Each point is reached from the start by the listed moves, each made once or not at all, plus a little noise. Say if it took an odd or an even number of moves. Then give how often each move was made.

Moves:
(1): [ 2.45  0.13 -0.49 -0.41 -1.02]
(2): [ 0.32  2.63  0.38 -0.16 -0.66]
Start: [ 0.15  1.61 -0.03  0.35 -0.71]
Points:
[ 2.94  4.14 -0.15 -0.19 -2.20] -> even (1, 1)
[ 0.45  4.23  0.12  0.20 -1.77] -> odd (0, 1)
[ 2.54  1.73 -0.50  0.04 -1.55] -> odd (1, 0)

Moves:
(1): [ 3.20  0.21 -0.47  0.29  0.73  0.26  0.07  0.11 -0.87  0.30  0.10  0.22]
(2): [-0.04  2.96 -1.04  0.27  0.09  1.42 -1.12 -0.26 -0.14 -0.49  0.87 -1.12]
(3): [ 0.30  1.17  2.36 -0.50  0.06  0.28 -1.24  1.19  0.19 -0.38 -0.22 -0.35]
(4): [ 0.34 -0.59  0.43  1.70 -0.39  0.08 -0.63  0.60 -0.12  0.47 -0.20  0.64]
(5): [ 0.11 -0.33 -0.64  0.96  1.97  0.46 -0.21 -0.26 -0.62 -1.31 -0.07  0.00]
(6): [ 0.40 -1.69 -0.25 -1.17 -1.47  2.39  0.06  0.88  0.88 -0.67  0.26 -0.65]
(7): [ 0.44  0.51  0.63  1.03  0.07  0.81  2.99  1.57  0.06 -0.87 -0.50  0.71]
(8): [-0.43 -0.17 -2.88 -0.05  0.09 -0.02 -0.69  3.28  1.23 -0.35 -0.86 -0.90]
(9): [ 0.68  0.46  0.79  0.26 -0.14  0.01  0.22 -0.02  1.94 -0.58 -0.67  0.53]
Start: [-0.96 -0.25 -0.69  2.88  0.16  1.05 -1.80 -1.26 -0.74  1.01 -1.52 -0.71]
Points:
[ 3.31  1.20 -2.28  3.42  1.29  5.58 -2.82 -0.95  0.37 -1.70 -0.99 -1.59] -> odd (1, 1, 0, 0, 1, 1, 0, 0, 1)
[-0.80  0.20 -2.91  3.95  0.25  1.74  0.50  3.71  0.49 -0.28 -2.93 -0.96] -> even (0, 0, 0, 0, 0, 0, 1, 1, 0)
[-0.28 -2.95 -1.06  4.42  0.27  3.92 -2.80  0.03 -0.68 -0.56 -1.40 -0.69] -> odd (0, 0, 0, 1, 1, 1, 0, 0, 0)
[-0.16  3.13 -3.75  5.38  2.09  3.82 -0.57  3.00  1.84 -2.68 -2.61 -1.50] -> odd (0, 1, 0, 0, 1, 0, 1, 1, 1)
[ 3.58  2.88  0.70  2.06 -0.47  5.53 -3.75  0.57  1.36 -0.88 -1.12 -1.95] -> odd (1, 1, 1, 0, 0, 1, 0, 0, 1)
